Rows are points. Examples show where two turns around zero, p and q, send a point. Where does a point land after both, in the order given? Backwards means that the second turn is done in reverse. Each puzzle has new turns, and all numbers are rounded.

Turn p:
[-24  20  44] -> [-40  16  32]
[11  8 -1] -> [ 4 12 -6]
[ 14   8 -15] -> [  9   8 -18]
[ -9 -48   2] -> [ 21 -37  25]
[ 1 -8  4] -> [ 5 -3  7]
[  6  20 -34] -> [  0   3 -40]
Turn q:
[-24  -5  -1] -> [ -6 -24   3]
[21 24 -4] -> [-13  29  -3]
[-25 -14  19] -> [  7 -26  21]
[-11 -20  18] -> [ 18 -17  15]
[ 39  15 -32] -> [ -6  38 -36]
Where do these land?
q, then p backwards: [ 33 -12 -19] -> [ 31  16 -20]
q, then p backwards: [32  8 23] -> [30  7 26]
q, then p: [-19  -2  -4] -> [  5 -17   9]
q, then p: [-31 -29 -15] -> [ 34 -29   7]
p, then q: [15 25 17] -> [-31   9  11]
p, then q: [-29  10  -2] -> [ -2 -31   1]

Turn p:
[  5   7  10 -22] -> [ 20  -1  11 -10]
[-5 26 14 48] -> [-20  32  10  41]
[-18 -31 -14 -28] -> [ -6 -15 -15 -42]
[ -1 -40   2   9] -> [-31 -24   3 -11]
[ 20  37 -12  -6] -> [36  8 -9 23]
Turn q:
[-40   8  -2   9] -> [ -4  12 -39   9]
[  7   6 -11 -15] -> [16  9  9 -5]
[ -2 -10 -28  45] -> [ 14 -45 -27   3]
[ -3 -18   2  -5] -> [ -9  -1  -2 -17]
[ 38  13  39 -34] -> [-17  24  58   9]
Where do these land?
p, then q: [  3 -20  26  48] -> [-35   3 -44  16]
p, then q: [-20  11   1 -10] -> [13 15 11 10]
q, then p: [ 19 -29 -13  -9] -> [ 14 -16  17 -27]
q, then p: [ -2  22 -30 -16] -> [ 23 -16   4  29]
p, then q backwards: [ 3 29 43 16] -> [ 26  34  20 -27]
q, then p backwards: [ -3 -12 -26 -29] -> [-20  10   2 -34]

Turn p:
[ -4  14   5  21  -7 -21  14 -21] -> [ 11  27  -4   4  -3 -10 -13 -25]
[ -3  21 -13   5  11  16 -14  11] -> [-2  2 -9 12 21 -1 -5 25]
[  8   5  20  -8 -13 -25  10  -6] -> [ 13  20  15  -9 -14  12   4 -16]
[ -4  13   5  -6  -4  -1   2 -29] -> [ 10   5  -3  -4  13  13 -15 -20]
[ 24 -16  -4 -15 -13  -6  16   7] -> [-12   1  -4  -8 -25  18  19  -5]
[-20  -2 -28  -1  23  13 -18  13] -> [-11 -16 -14  -9  24 -20  -2  27]
[ 22 -22   6  -9  17  -1  -2  13] -> [  9 -17  -3  -3 -13   3  30   7]
[  8 -28  17  33 -19  13  -5  -1] -> [  2 -20   6  29 -33 -12 -11  -9]
[-27   9 -19  -5   5  15 -28  14] -> [-11 -12   2  -8  23 -10 -20  33]
[ -5   7  11 -15   2  -3  25  -1] -> [ -7  11  13  -5  10   8  14 -17]
Turn q:
[ -8  25 -12  10   5  13  -7 -15] -> [-11   0  -3  13  11  11  11 -26]
[  0 -21  19   5   2 -20 -27  19] -> [-11   9  13  12  -7  -6 -27  32]
[ 15 -19  34   3   3 -21  -9  -3] -> [  1  -3  29  10 -18 -17  -6  26]
[-11  19  -9  15   3  19  20   5] -> [  5  15 -11  -2  11  20  24 -12]
[-11  -5 -27  -2  13   7  20 -14] -> [ -2 -21 -15 -15  19  10  17  -4]
[-10   3  -5   0 -17  24   1  -8] -> [ 14  -5 -15  10  -4  15   1 -15]
[ 10  -8  15  -5 -24 -36  -9  10] -> [ -3  10  -3   7 -22 -35 -14  19]
[-16  22  -6 -19   2  17  11  -1] -> [ -5   2 -11 -16  -9  19   7 -25]
[ 30 -17  -9  -6  13  -3   0   7] -> [ 12  -6  16 -17  19 -16 -13   7]
Where do these land?
p, then q: [  3 -48 -22  17  16   1  -8 -10] -> [  1 -27 -33  -6   8 -29 -11  25]
q, then p backwards: [  5  14  -8  -8 -11  -4  -8  -9] -> [ -6  -9  -2  14   0   0  12 -12]
q, then p: [-24  14   6  -3  13 -16  -2   9] -> [-21   5  17  -4  18  -5 -15   1]
q, then p: [  3  12   7  17 -34  10  -4   9] -> [  6  25 -24  20  -6   3 -13   3]
q, then p backwards: [  1   2   2  13  14 -18   5   7] -> [-9  8 -6 -4  5 -1  6 23]
q, then p backwards: [ 10  -5  12  -4   6   9 -10  10] -> [ -7   8  13  -3 -14  -5 -10  -1]
p, then q: [-4 17 -3 18 15  8  8  5] -> [-17  11   5   1  17  -3  16   5]
q, then p: [ -5   2   4  -6   1 -10  13 -42] -> [-16  -7   5  -9 -23 -13   4 -32]
q, then p: [  8 -12   2 -29  16  45  -2  11] -> [ 15 -39  -1   7   4  40   0   6]
q, then p backwards: [  3   4   0 -14 -36 -25   9  11] -> [  5 -12 -23  31   2 -26  -3   1]

Turn p:
[-13 -12  -3   7  17  14   6  -6  -1] -> [  2 -15  -6   1   8   5  16  12 -13]
[ -6   2  -9 -10  11 -19  -3  11  -8] -> [ -8   1 -20 -11  -7  -4 -14   0  -5]
[-14  18 -16 -18   3 -10  15 -14 -14] -> [-21 -16  -7  -8  18 -11 -18 -14  -7]
[ 9 -7 11 -6  1  0 14  7 18] -> [ 8 -9  5 -8 -6  4  3  7 22]
[  0   4 -18  -2  10   5  18   5   6] -> [ -3 -19  -7 -10   2  15   1 -10   1]
[  2  21  10 -13  -6   8  -1  -4  -6] -> [ -7   6   3  12  18   0 -13  -3  12]
[  4   6  16   7 -10  -7  -9  -2  16] -> [18  7 14  7 -6 -6 -9  3  7]
[ 20 -12   9  12   2   1 -18  -3   9] -> [18 21 12 -6 -6  7  8 10 -1]
[ -5   5   6  19   4  -4  -2   1 -15] -> [ 10   7 -14   9   5 -10   7  -7  -9]
[ 17 -15  15   7 -16  -8  -3  -2  -3] -> [  6  19  12  -5  -9 -14  13   1  10]
[-13 -10 -21  -1 -18  20 -16   7  -2] -> [-22   0  10  18 -16  14   7  -1 -17]
Turn q:
[ -7  11   3  17   9 -19 -19   0   7] -> [ -8  -5  23   5  14 -13 -12  -2  12]
[ -7   0 -18 -15  -4  20   2 -14   9] -> [  8  -4 -10 -10   8  -6  24   1 -18]
[  1 -21   8   6   9  -6  15   6   7] -> [  8 -13   3   7 -24   2  -3   0   7]
[ -7   5   7 -10  -3 -11 -10  -6  10] -> [-17  -5  10  -3   2  -7  -1  -1 -10]
[  2  -3 -13 -14 -20 -14   7   7  -2] -> [ -8  17  10  -3 -11  12  15  -7  -7]
[ 10   9  14  12 -16 -12   7 -11  -7] -> [-11  15  -6  19  -2  -5 -12 -15   0]
[-13   8  17  15  -8  -6   3  10   0] -> [-17  -7   0  18   4   6  -3  -3  15]
[-7 -7 -7  7 -8  8  2  0  5] -> [ 2 -2 -4  3 -1 -4 16 -1  7]
[ 20 -14   1   3  15  21 -19   5 -10] -> [ 15   4 -15 -23  -2  -8 -14  17  14]
[ -7   2   5  -3  12  -3  -1 -11 -15] -> [  4   1   1  10   5  -2 -11  15 -11]
[ 16  10 -17 -16  14  21  13  13  -4] -> [ 24   0 -12 -21   7  24   0  -4  -8]
Where do these land?
q, then p: [ -7  -5   3 -15   4  34  -9  -4   5] -> [-24  -9 -15 -20 -14   9   4  -2   0]
q, then p: [ -1 -17   3 -17   5  -2  -4  32   8] -> [-21  -9  14  14 -11   5   4  15  20]
q, then p: [ -5  -7 -17   4   9 -10   9  -9   6] -> [  9  11   2  -6   5 -11  11  -5  15]
q, then p: [ 17   4   4   3   7 -11   4  -7  -3] -> [ 3 18  8  3  5 -3 -8  0 -8]
p, then q: [-10   4   3 -17  -1  -6  -1   2   4] -> [-10  -3  11  -6   0  -5   5   8  10]
p, then q: [ -9   0   8   5  -3   1  14 -10   2] -> [  5  -4   8   5 -17  -3  -7  -1   2]
p, then q: [ 2  6  0 -6  4  3  2 25  8] -> [  1  -2  -7 -12   5 -10  19  -7   8]
q, then p backwards: [11  1  2 33 -9 -7  1 -2  5] -> [  6  18  16   3 -22  -7  10   9  -5]
q, then p: [  1   5 -21 -10  -1  15   4  -8  -1] -> [ -9   0 -10 -15  15   6   4 -10   8]
q, then p: [  1  -1   3 -14 -13   3  -4  -9   4] -> [-14  -7  -8   1   2 -10  -4  -7  -5]
q, then p backwards: [  4   6   5  23  -7  -9  -8 -11 -48] -> [  4  20  34 -10  -3   4 -36   7 -14]
q, then p: [ -3   4   6  13   4 -11 -10   1   9] -> [13 -1  3 -1 -5 -9 -5 15 -3]
